Rows are points. Any point is a mix of the corners, with weights that add up to 1. It lies inside the corners' shape when no weight is negative. Is each point inside? If not, which corners have a negative weight?

Corners:
(1): [6.0 7.1 5.0]
(2): [ -8.2 -35.2  -4.5]
(3): [39.8 18.5 -0.2]
(4): [-15.9  10.9 -19.0]
Points:
[-14.3 -16.5  -6.4] -> outside (3)
[ -6.5   5.4 -10.5] -> inside
[5.8 6.1 3.5] -> inside
[ 5.6 25.5 -6.8] -> outside (2)
[28.9 13.0 -0.2] -> inside

Corners:
(1): [  2.8 -13.4 -26.9  25.6  11.0  -1.4 -20.5  37.9  -9.6 -22.3  -9.7]
(2): [-23.2   6.5  11.2  40.8 -22.6   7.2   5.0 -21.2  15.5  16.5  11.8]
(3): [  2.1 -12.2  -1.2  -3.8 -17.6 -21.3   0.8  26.5  -2.3 -32.7   7.2]
(4): [  3.9  -4.7  -9.4  -6.3 -41.3   8.3   6.1 -88.5  25.9  12.9  26.9]
(5): [  2.6  17.3 -12.6  -4.3   5.3  -4.2  12.0  32.0  -0.7  13.1  12.3]
(6): [  9.4 -25.7  -7.0  32.7  -5.6  11.5  24.8  11.5   5.0  12.0  16.0]
(7): [ -9.8 -19.6 -18.2 -10.4  -0.3   4.0  -4.9  35.4  -3.1   0.1 -10.1]
(8): [ 12.7  10.8 -17.4  -6.6 -24.4  13.3   0.3  11.9  25.2  16.3   1.3]
(9): [  0.7   2.9 -24.3  -5.3  -1.4   2.8   8.9   7.4  16.0 -34.4 -21.0]
(10): [ 0.5 12.2 38.4 -6.3 10.7  4.4 -6.1 33.5  8.5 -7.9  9.3]
(11): [  4.4   7.5  15.0  15.1  11.2 -52.5  -8.3  24.2   5.1 -25.8 -34.2]
(12): [ 12.2   2.4   7.7   3.5 -37.5   7.5   6.4 -41.2 -10.4   0.4  -4.2]
Points:
[ -0.2  -1.7  -1.5   6.5 -11.3  -4.9   3.7  -7.3   5.3  -8.0   2.4] -> outside (8)
[  1.9  -1.9  -2.1   6.1 -14.9   0.0   2.9  -6.2   6.1   7.8  10.1] -> outside (9)
[ 11.5  -1.6 -17.6  39.2 -18.2   8.7  12.7 -32.6   6.4  10.5  -2.4] -> outside (3, 7, 10)
[  6.1   4.1   1.6   1.4 -16.9   3.0   3.9  -4.3   1.1   0.9   1.1] -> inside
[ -4.6   1.4   1.5  15.0 -18.5   0.9   3.3  -6.0   7.6   0.4   3.2] -> inside
[ -2.6  -4.0 -11.2  11.8   7.2  -5.9  -1.7  27.3   2.8 -16.0  -1.5] -> outside (8, 12)
[  3.2   9.5  -7.0  -6.4 -15.2   1.0  -3.6   4.6  12.8  -4.9  -4.6] -> outside (6)
[-3.8 -7.1 -2.9  8.7 -2.8 -3.6  1.2 15.1  2.0 -5.2 -3.4] -> outside (8)
[ -1.5  -2.7 -10.3  16.0  -7.1   1.6  -2.1   7.9   6.3  -6.2  -1.4] -> inside

Corners:
(1): [ -7.5  34.4  -4.9   4.8  -6.6   9.9   9.8  -7.1  26.5  -1.7  -6.5 -14.2
   7.2  17.8   0.4  16.2 -23.0  26.9  19.2 -11.8]
(2): [ -5.2   5.9  -4.8   1.4   4.5   5.1  28.2  17.4 -16.2   2.0  -0.5  -4.2
 -31.7 -12.2  12.1 -15.8 -13.8  -4.3  -1.7  -1.9]
(3): [ 21.0  -6.5 -11.4 -12.8   7.4 -18.5   2.7 -10.7  15.7  12.2  36.5 -20.1
   9.4  29.1  -0.3  35.1  16.6  12.3  -6.5  -5.3]
(4): [ 18.0 -26.5  -2.7  26.3   9.0   7.2 -35.9  -9.2 -29.9   3.4  19.1 -19.9
  16.1 -10.6  26.8  20.1 -10.1 -35.2 -10.0   6.1]
(5): [-18.2  -5.6 -28.1   7.8  -5.0 -24.5 -19.1  21.7  -3.8  20.4   1.6   3.0
  -1.1 -12.1  56.3  12.8 -21.4  -3.9  -4.6  30.5]
(6): [  8.9   6.8  -5.9  -5.9 -13.4   1.0  -1.2  42.2  25.4   3.2 -11.0  38.3
  14.1 -17.2  -3.7  -3.8 -23.5  33.5   3.7 -16.8]
(7): [ -0.7  13.9 -30.8 -25.1  -9.6  -8.4   5.7   4.2  37.7  -2.4  12.4  -3.0
  18.4  -3.3  15.8  22.2 -34.8   0.7   5.9 -14.3]
(8): [ -0.6 -16.9  -7.6  10.2 -12.6 -41.3   0.8  34.0  12.4 -13.6  13.0  20.2
  10.1 -19.1   0.7   3.2 -12.3  -2.4  26.3  48.0]
(9): [ -6.1  28.4   8.0   3.2  -7.8 -15.7 -13.8 -18.1  -6.1 -12.6  22.9   4.0
  12.7 -15.5 -13.0   2.0 -15.5  -7.1 -29.5   3.2]
(10): [ 20.9  10.2  -8.3 -11.7 -55.9 -11.5  -1.7 -19.1   3.7   6.9 -45.1  -3.2
  15.2  -3.7 -20.6   9.6 -31.3  33.2  13.8  -5.4]
(11): [ -3.9  25.7   3.5 -14.0 -21.7  13.6  38.7   8.2   2.2 -17.1 -16.8  11.7
 -16.7  19.3   2.3  19.6  10.6  -1.6  -1.5   7.1]
(12): [ -4.0  -8.1 -20.8 -23.2  20.4 -14.1  27.4  19.0 -12.8   2.5  -1.2   8.9
  11.0 -16.2  18.0   9.0 -12.6   2.1  10.1   3.3]
(13): [  4.7  -3.9  17.8  14.8 -26.1 -13.9  -9.2 -14.3  10.9  27.7 -34.0  11.4
   6.2  -4.1  -0.3 -27.3  -7.2 -18.9  38.6  29.9]
(14): [-25.2  -7.7   0.4 -12.1   4.1   1.5  16.0  32.2   9.2  39.6  10.3 -12.3
   1.0  -3.7   2.3   3.9  -3.7  -8.7 -16.3  21.0]
(15): [ 13.3   8.6  -0.3 -20.5   1.1  -3.9  12.3   6.1  11.3  -2.6   5.7  -6.2
  -1.4  15.2  32.6   6.2 -19.7  -0.2  -4.5  29.8]
(16): [ 18.0 -18.3   7.6 -21.0  -0.3  -8.2   7.9  -0.5  12.6 -10.4   4.3  -3.7
  -0.9 -24.0  16.4  13.5   7.5  15.5  -7.8 -10.0]
(17): [ -0.8  22.9   2.5 -25.8 -14.8  21.9  -0.2  -8.3 -15.6 -17.5  12.5  -1.8
 -11.9  -8.4  27.3 -16.0  -6.5  -0.4  27.0   8.0]
(18): [ -9.4 -11.5  -8.4   9.2 -28.1 -25.4 -25.1   0.9  -9.9 -13.6  -8.0 -25.1
  22.8  22.7   0.1 -22.5  16.3  -7.1 -12.4  -3.7]
(19): [  4.7  13.2 -45.2   5.6  11.4   7.3   2.5 -21.1  10.5  -4.3 -10.8 -12.6
   3.2  -3.9 -17.3  -0.9   6.4   2.6  -9.3   7.7]
(20): [  3.9   0.6 -25.8  10.9 -12.3  29.1  45.5  -7.5  -6.9  -3.1  16.1 -29.7
  30.0  19.3  13.2  13.3  14.8   1.1  -5.5 -16.2]
(21): [-15.5 -29.7  -6.0 -11.7 -15.9 -30.8   1.8 -11.4  25.7  -5.0   0.2  23.9
  12.1   6.5 -17.5 -18.6 -14.4   6.4  24.9  27.4]
Points:
[  0.2   7.6 -11.5  -3.2  -9.7   0.9   5.5   3.5   5.5  -4.0   6.0  -7.2
   0.3   3.7   9.1   7.5  -7.0   5.5  -5.0   3.7] -> outside (12, 13)
[ 3.1  4.4 -7.8 -9.2 -5.8 -1.0 10.5  3.4  5.8 -6.1  4.9 -2.8  5.7 -2.8
  2.4  7.3 -6.7  5.3 -1.8 -1.1] -> outside (5, 13)
[  2.7   3.5  -8.0  -6.3 -12.5  -8.1   4.2  11.4  13.5   7.7 -10.4  13.4
  -0.7  -5.9   6.5   1.3 -21.0   5.3  25.6  19.2] -> outside (9, 16, 18, 20)
[  7.2  11.5  -9.2  -8.9 -10.0   0.6   3.3  -0.1   6.6  -0.2   2.7  -8.8
  10.1   2.6  13.4  15.9  -5.2   4.4   1.2  -0.1] -> outside (2, 21)
[  4.2   8.8 -10.0  -1.6  -2.2  -1.0  10.1  14.7   8.7   5.5   0.1   3.8
   2.8  -8.1   9.9  10.5 -16.0   7.5  -1.5   1.9] -> outside (17, 18, 21)

Corners:
(1): [ 24.7  26.4   3.9 -22.3  38.8 -18.2 -17.2  24.5 -15.4 -30.2 -10.8   5.7
 -32.7 -19.9   8.5   8.1 -14.7  25.4  10.7  16.2]
(2): [ -2.2   3.9  33.6 -15.5  43.5   0.6  21.8  -0.6 -26.6  -4.1 -10.4  -5.1
 -17.7 -12.5 -23.6  27.4 -20.9  -1.2  23.6   2.3]
(3): [-10.9  17.3  19.4 -16.7  19.4   4.2   2.7  -5.4 -14.9  21.1 -28.1  27.0
  19.2   9.5 -12.3 -30.4 -12.6 -31.4   8.0   1.3]
(4): [ -4.3  32.3  24.7 -24.2  29.8  -3.8  19.9  -7.2  11.1   3.3 -25.2  13.6
 -25.6 -23.2  27.3 -15.3  -8.6  21.2  14.2  13.1]
(5): [ -5.0  31.1   8.9 -15.4 -18.7  -9.1  -0.4  19.6  14.9  28.1 -20.8  17.8
  18.2  20.6 -22.3 -11.4  -2.7  20.4 -14.1 -10.9]
(6): [ -5.5  -4.9   5.2  11.0   1.6  15.2   7.4   0.6  18.2  -9.5   5.6   0.3
  14.9 -13.4  -8.0  -3.4   6.8  -7.6  26.6  19.9]
(7): [ 19.9  -9.5  -5.9   8.2  31.0  23.0 -13.5  30.6   7.9  -8.1 -19.2  -2.5
 -19.3 -22.1  31.9 -16.9  57.2  12.8  -3.9 -12.3]
(8): [-24.6   2.9 -25.6 -20.6 -11.5   7.8 -24.5   2.4  21.7  29.4 -12.5 -12.8
  21.0  23.6 -23.0 -15.0  11.2  12.6 -24.1  -6.2]
(9): [ 13.9   2.7 -20.8  26.1 -21.5 -26.7  12.4 -15.3   0.0  14.5  -7.6 -10.8
  -2.3  -4.5  -5.2 -32.7   1.4  -8.9   4.9 -18.1]
(10): [ 15.4  28.3  10.4 -15.9  -8.2   1.1   4.2  12.5  18.8 -12.2  -5.7   9.2
 -17.2 -20.6  -5.4  -7.4 -15.9 -10.8 -17.6 -29.2]
(11): [ 12.1  24.9  34.6  -4.8  -9.3   5.2  -6.2  -7.1   7.0  22.7 -22.6 -29.9
   6.1  -2.9  16.9 -12.6  -6.1  -9.4  11.6 -18.3]
(12): [  6.1  22.7 -19.6   8.9  18.9  16.2   9.7  30.3 -10.2 -12.8  11.3  19.5
   5.4   8.7  12.7 -11.0   4.0  -9.8 -22.8 -27.8]
(13): [  5.0  25.2 -12.1 -18.8 -11.4   3.7  -2.5  11.9   5.9  22.9   9.9   5.5
  -4.2  26.1  -2.8   5.3  20.8 -25.7  22.8  -1.5]
(14): [  8.7  -0.7 -15.5   2.0   1.1 -23.5   2.9 -17.4 -17.7 -13.8  10.8   2.2
   0.6 -29.1   3.4  21.7  25.5  15.6  -4.2  -6.7]
(15): [  7.4  10.6 -16.4  15.2  20.4 -25.5 -28.2 -11.1  24.4   7.3   2.0  27.0
  -0.8   9.9 -16.5  16.5 -14.4  -3.7 -25.9   8.2]
(16): [-25.0 -20.5 -19.0  -1.2   4.3  11.0 -22.0  24.8  18.5 -32.0   1.6   7.3
 -12.8  -2.3  23.6  -5.6  41.4  -2.7 -21.3 -37.4]
(17): [ -7.2  21.0 -13.9   5.8  19.0 -16.3  13.6  -5.1  16.8 -18.8 -21.5 -19.5
  25.1  -4.9 -15.8  15.5   9.3 -11.8  18.6   9.6]
(18): [ -1.3  -6.7  20.5 -32.7  20.1 -23.7  16.5 -23.3  10.7   5.3   6.3   2.7
  20.2  20.5 -25.3 -15.0 -13.2  -8.3  -4.9  22.8]
(19): [ 19.0 -18.0  16.6 -23.6 -13.6   1.5  21.0   2.7 -15.3  16.4 -37.4   8.0
   1.3  -4.3  16.2 -11.7 -13.3 -26.2  11.3 -12.6]
(20): [-21.3  19.2 -21.2  15.7  -2.1  -9.0  10.9  37.3 -14.7  -5.9  14.6  19.2
  -7.5  -6.0 -16.4   3.8  39.5  -7.0 -26.1  15.1]
(21): [-28.1  -5.0 -15.8  -5.9  34.8 -25.5  21.3  30.5 -23.4  25.0   7.9  16.7
  20.7 -35.9  18.0  -1.8  17.8   0.1   2.0 -17.2]
Points:
[-19.5  12.4  16.4 -19.8   1.8   3.0  18.6   5.0  -3.7  13.4  -5.2  -1.6
  19.2  -8.9   1.7  -0.5   3.1  -7.9  10.2  -6.5] -> outside (1, 7, 9, 15)
[ 0.1 15.1 -1.4 -5.9  5.9 -5.2 -1.3 10.0  0.0  3.0 -5.1  2.6 -1.9 -1.9
 -2.4 -1.4  7.8 -1.5 -1.4 -0.8] -> inside
[-4.6  8.1 -5.0  2.3 -1.2 -7.0  4.7 -2.3  7.2  9.0 -1.7  1.1  8.3 -0.4
 -6.0 -6.5 11.1 -5.8 -3.0 -8.7] -> outside (1, 19)
[  3.7   0.5  -5.8  -5.7  14.3  -3.1  -2.1   8.7   2.2   0.2   0.1  20.2
  -0.7   0.2  12.0 -11.2   8.1  -1.0   4.4  -3.9] -> outside (2, 8, 10, 11, 17, 20)
[  3.5  14.1  -2.3  -0.8   3.6  -5.5   4.3  12.8   3.0  -1.5  -5.7   1.6
  -5.6 -10.8   5.8   1.7   9.1   0.7   1.8 -11.2] -> outside (3, 8, 18)
[ -6.6   0.8 -11.8   3.5  -1.9   0.2   3.8   2.8   7.1   2.1  -0.1   5.0
   9.3  -4.7   2.0  -7.9  19.7 -12.9  -3.6  -2.7] -> outside (1, 2, 5)
[ -1.2   9.4   2.4  -9.7   5.3   1.6   3.6   8.7   0.0   4.4 -10.7  -3.1
   1.0  -5.6   3.3  -8.1  10.2  -0.2   1.7  -9.0] -> outside (15)

Corners:
(1): [-12.6  18.0  25.9  18.9  -3.1 -20.9  -7.7  -5.9 -17.7  -5.7  -0.5  14.0
   1.6  44.4  16.6  18.2   2.3   6.2   4.7  23.9]
(2): [ -3.0  19.1 -18.9 -28.7  45.8 -39.7 -25.1 -13.9 -10.6  29.1  36.0  21.5
  -9.4 -14.8   6.6 -17.8  18.1   2.8   3.4   0.9]
(3): [ -6.8 -23.2  -9.2 -35.0 -16.1 -25.4  14.4  12.2 -33.6  13.9  13.3 -19.3
 -20.4 -20.5  22.6   1.3 -27.0  41.4   1.7  22.1]
(4): [ -5.5 -24.7  -8.2 -10.0 -21.3   8.9  10.1  15.8   4.1  -9.4  23.7   8.5
  -3.3  19.7   6.4  -3.4  19.0  -0.6  -4.2  19.0]
(5): [-31.8  19.3 -14.2 -13.6 -26.0 -26.4   3.8  13.4  19.6 -21.4 -25.0 -26.9
  -0.9 -12.8  31.1   3.7 -18.0  23.1  -1.3   0.9]
(6): [  4.1  13.2   1.4 -10.9 -28.9   1.1   3.1  -4.3  11.7  -7.2 -10.0 -25.1
 -23.2 -11.5 -19.8 -26.8   5.0 -26.6  -5.7 -16.6]
(7): [  2.3  10.6 -26.8 -22.0 -14.7  -6.9  -9.4 -14.3  17.8   0.9   6.7 -17.9
   9.7  -4.8 -23.1 -14.0  21.1   0.3  -3.8 -17.1]
(8): [ 16.5 -13.0  24.9  -0.6 -14.0   7.6  15.0  18.8   5.8 -11.3  -3.4 -13.7
  17.3 -13.4  -6.7  19.0  30.3  -6.2   9.4   2.4]
(9): [ 20.1   1.5   9.4  -4.4 -20.3 -19.4 -35.7 -15.5   2.7 -29.1 -23.5 -23.1
 -12.1 -13.1  25.3   9.2  40.5  -6.4  -4.2  -9.6]
(10): [ 12.1 -30.8   0.0   9.9 -32.4  16.1   5.5  23.7  -6.7 -21.5  24.1   5.2
  -4.6   1.8  35.0 -16.0   3.7   1.8  15.2  -1.6]
(11): [-19.6  10.6 -24.2  14.6  19.0 -21.0   8.4   9.6 -25.5 -33.7  10.4 -14.8
   7.4  -2.9  -0.6   5.0  29.6 -19.6 -15.3 -28.2]
(12): [ 24.9   0.8 -15.6 -13.3  -1.2  -1.6   3.4  30.5 -28.2  24.4 -10.8  11.9
 -11.2  24.9  26.2 -10.0  30.6  -8.6 -13.9   7.4]
(13): [-24.0 -30.9  21.6  30.2  18.9   3.9 -16.8 -21.3  -3.7  24.5 -11.1  23.0
   0.1  13.7   1.6 -30.1  -6.2  19.9  -8.3  21.7]
(14): [ -4.5 -13.3  20.7   3.2   8.9   1.7  27.4 -11.2  -1.8  19.9   8.2  -9.7
  12.2  17.1  23.6  20.4 -18.8   8.0 -13.4   8.8]
(15): [ 10.3   7.2  -6.3 -22.4  21.9 -18.3  -7.4  38.7 -40.7  -1.7  12.5 -31.1
 -20.4  11.1  22.3 -32.4  -5.2  27.8  17.9  -3.3]
(16): [-25.0 -31.9  27.3 -18.1 -10.9  16.5  -9.5  22.6 -10.8   0.9   1.2  26.5
  17.4  45.8  -8.3  -1.5 -20.7  19.7  -5.7 -18.7]
(17): [ 11.4 -32.8   2.5  -7.1  -7.5  24.9  20.2  17.5 -25.5  21.0   0.6  20.4
 -13.1  52.3   0.2  -5.5   9.2  -3.0  24.8 -22.0]
(18): [ 10.6  22.5 -16.6  16.7  28.7 -43.1 -26.5   4.7  23.6  -2.4  -6.6   0.6
   1.0 -13.4   6.4   5.8 -11.3   2.4  -9.0   8.7]
(19): [ 31.0 -43.0  16.7   1.3   6.5  26.5  23.9 -25.8 -12.7  -1.3 -19.0  20.8
  18.8   6.3  15.5   3.6 -10.5  -2.9  -0.6  24.3]
(20): [-12.8  15.2  25.5  26.1  19.3  14.4  19.5   4.1  14.7  -2.0 -16.9  15.5
  -6.9  38.1 -28.6  19.7 -13.2  24.4 -18.8 -21.0]
(21): [  1.1 -20.8 -19.6 -16.6  -3.2   9.6 -23.6  -8.3 -37.1   8.9   8.9   0.8
   0.1 -19.2  34.4  14.3  19.9 -10.9   9.8  10.1]
Points:
[ -4.2 -13.6  16.7   3.8 -11.3  13.2   1.6   2.8   3.6   7.1   1.6  15.6
   3.6  31.7   7.4   7.9  13.1   4.9   0.8  -1.4] -> outside (3, 6, 11, 15, 18, 19)
[-3.7 -9.8  6.8 -3.5 -2.1  1.2  5.6  1.3 -9.5 -3.7  3.1 -1.4  0.4  8.1
  5.2 -0.7  3.4  6.5  0.8 -1.8] -> outside (12, 18)
[-3.9 -5.6 -1.6 -1.2 -2.6 -5.5 -4.2  3.2 -1.6 -3.8 -4.0  5.0  1.1  4.6
  5.2  1.1  2.7  3.6 -3.1 -0.9] -> outside (14, 15)
[ 1.0 -6.0 -3.5 -2.0  3.8 -8.6 -5.0 -4.2 -6.2  4.8  4.4  7.0 -1.7  2.3
 10.1 -0.3  3.0  3.8 -9.2  9.7] -> outside (5, 8, 15, 17)
[-0.5 -6.6  3.9 -3.3  1.8 -4.3 -1.2 -1.1 -6.3  2.1 -2.4  1.9 -1.2  9.3
  5.8 -0.8  6.2  4.5 -1.9  2.5] -> outside (10)
[ 11.2  -9.8   4.1  -7.0  -3.6   1.5  -8.8   2.8  -7.5   6.8  -1.2   7.0
  -6.3   7.8   3.9 -12.4   6.4   3.2   4.2  -0.1] -> outside (4, 5, 11, 14)
[-1.4 -0.6  0.3 -0.4  0.8 -5.3 -4.7  6.8 -3.9 -0.6  2.7  1.3 -2.2 10.7
  7.9 -2.2 12.1  1.0 -2.1 -3.5] -> outside (3, 19)
[-2.6 -3.8 -0.3  9.4  1.0  2.6 11.1  4.2 -5.5 -1.1 -1.2 -2.7  2.6 10.7
  9.4  3.5  2.3 -1.1 -3.6  1.4] -> outside (2, 3, 9, 16)
[ -2.3 -10.4   3.8  -4.5   5.4  -3.2   3.3   7.2 -13.3   7.1   5.9   8.2
  -2.7  12.6   9.8  -2.8  -1.5   7.7   2.4   4.4] -> outside (7, 9)

Corners:
(1): [ -2.6 -32.5   0.4 -31.3   2.5  -1.7  -9.7   5.5   2.4  -0.7  31.0  -5.0
   4.5  34.6  11.0   8.9   7.7 -28.6  16.6   2.2]
(2): [ -6.1 -30.6  -2.7   6.3  15.6  -0.6 -15.0  15.1 -18.7  11.0  14.5   9.6
 -14.1  28.5  -6.2  27.5 -18.3  -9.0  -0.1   5.5]
(3): [-34.3   4.6 -11.7  12.4 -12.1 -26.0   8.3 -13.9   5.5  -1.7 -19.4   4.6
  -0.2 -23.9  -6.1 -16.9   6.5  20.5  22.4  -6.2]
(4): [ 18.6   1.4 -32.1  28.2 -22.8   9.7 -12.4  -7.8  19.6  -7.5  -5.3   4.2
 -20.0 -11.6  -3.6 -14.9  23.9  -0.2  11.7   7.4]
(5): [-15.2  26.5  -2.9   7.1   2.6  18.9 -12.4  -9.7  10.2  -4.3 -16.8 -19.1
  27.4  -5.2 -43.7   9.0  -6.3  23.2   7.3 -17.1]
(6): [-16.3  17.2   1.2   0.3 -34.2  -5.7  10.4   2.9  31.8  -9.8 -24.8  -5.7
  -5.2 -16.5 -13.9  10.5  32.8  -8.6  32.9  33.0]
(7): [  6.2  -9.5  12.8  11.5   1.9  14.9 -25.8 -17.5  -4.3   3.1 -20.0 -26.1
  24.5   5.7 -20.8  21.3  -6.7  -0.7 -26.9 -16.6]
(8): [  0.2   3.8 -27.3  -6.9 -33.2 -15.1   7.6 -11.9   7.5 -24.6  -6.2  10.5
   5.7 -16.0 -32.0  -4.4   0.2  10.3  11.0  13.5]
(9): [ 13.7 -23.8  10.7 -15.4  -3.0 -18.7   5.1  19.8  12.8 -11.9  20.2  33.2
 -14.2  -0.5  14.0  -5.7  14.0 -17.4  -4.8  39.6]
(10): [  5.5 -31.0  -9.6 -24.5   6.2  12.8  13.1   8.5 -23.6  11.6   5.2   9.4
  -2.4  16.9  -5.1  -2.8 -17.4 -28.0  11.6  14.3]
(11): [ 36.2  19.5  11.8 -15.3   8.7 -43.0  -2.2  -8.6   3.3   3.7   0.6  46.8
  -4.1 -16.1   4.1 -10.5  35.7 -19.7  37.7  35.5]
(12): [ 18.1  15.8   6.9 -15.4  18.5 -51.1  -2.0   9.5  19.9 -33.8  -1.9  20.4
 -29.3   4.2 -10.0 -11.9  40.9 -35.0  27.0  12.8]
(13): [  6.2  -2.3  -3.3 -29.8 -12.9 -30.5   4.9  14.9  -3.6  -9.5  24.7  33.1
 -11.8 -34.2   3.9  23.0  42.3 -21.6  -1.6  17.3]
(14): [ 10.0 -34.5  15.7   1.2  14.6 -31.0  17.4  27.2   5.6 -15.2  -2.3  14.4
   6.3  -6.7  34.2   3.7   6.2 -23.7  33.0  11.6]
(15): [  0.0 -26.8 -28.8   9.0  12.1   8.3 -27.2   9.6 -17.0  27.1  -5.0 -25.5
  17.8  28.4  10.2  25.6 -23.5  -4.2 -29.5  -8.7]
(16): [-22.2  13.1 -10.3  10.1 -28.6   3.6 -38.4   9.7  -6.9  -8.7 -12.2 -31.5
  12.1  -7.3 -14.6   6.4 -14.9   8.7  21.6  -5.1]
(17): [-12.2  32.3  -0.1  31.9 -49.4 -17.3   7.2  -3.4  12.3   6.5  -8.7 -26.7
   6.2 -13.8 -39.4  -3.8  -5.5  17.1   9.6  -7.5]
(18): [-20.5  19.6  -5.6  12.7 -11.2  14.6 -11.8  -3.6 -11.5   6.7 -27.1   2.5
  22.7  18.1 -17.8  14.5  -1.9  18.4  -1.9 -34.3]
(19): [ -7.0 -24.6  -2.7  -2.7   8.7  -6.2 -14.3  17.4 -17.1  18.2 -14.4 -28.0
 -18.9  29.2 -29.2   7.9 -12.2  26.8  -5.1 -14.0]
(20): [ -3.6  -0.1   0.7  -6.5  -1.1   6.4  -2.7  -7.8   4.1  12.4 -13.0 -24.4
   0.5   8.0   9.7  28.5 -18.5  16.7  -7.3 -13.0]
(21): [-17.9 -14.1  -6.8   5.3   0.2   9.5   4.3 -14.8 -35.5  -6.1  -3.0 -14.0
  -3.5  23.7  -0.6   1.1  -0.7  32.0 -11.3   2.8]
Points:
[-1.6 -8.1 -6.2 -0.8 -2.9 -8.5 -4.2  0.8 -5.4 -2.1 -0.9  2.3 -0.9  3.1
 -7.7  4.3  0.5  1.2  5.1  1.8] -> outside (6)
[  2.5  -2.5  -1.8  -7.8  -6.7  -8.1  -6.3   5.8   4.5  -5.0   0.7   4.4
   8.7   2.8 -12.2  10.6   5.3 -16.1  10.4  10.5] -> outside (3, 4, 19, 20, 21)
[ -2.3  -5.5  -4.9  -6.5  -2.2 -11.5  -1.9   4.3  -4.6   0.9  -1.0   2.6
  -1.2   3.9  -6.2   7.1   2.3   0.5   8.4   6.0] -> outside (4, 7)
[  6.2  -6.3   0.9  -8.7  -2.7 -13.0  -3.3   9.6   1.6  -5.3   6.0  13.9
  -6.0   2.0 -10.3   6.3  12.2 -16.8  15.7  12.4] -> outside (3, 15, 20, 21)
[ -6.1  -7.5  -7.7   4.3  -5.0   5.2  -9.3   1.4  -6.4   9.3  -6.2 -10.9
   3.2   7.2  -4.3  12.7  -3.5   3.5   2.6  -3.9] -> outside (8, 9, 12)
[  5.4 -13.1   9.3 -19.7   4.3 -24.1   1.4  10.5   3.7  -8.5   2.9  16.4
  -7.6  -0.5   8.3   8.3  15.5 -20.1  19.7  14.6] -> outside (4, 5, 15, 17, 21)
[ -2.3  -0.1  -1.3  -0.5  -7.8 -13.6  -1.6   1.9  -3.1  -1.1 -10.2   4.9
   2.2  -2.3  -6.6   5.4   3.0  -0.5   9.3   5.7] -> outside (1, 4, 5)
[ -4.1  -3.5  -5.4   3.5 -10.2  -3.2  -4.9   1.3  -1.3   2.6  -2.3  -0.9
   6.2  -0.7  -4.8  10.1   0.6  -0.8   1.9   3.7] -> outside (12, 19)
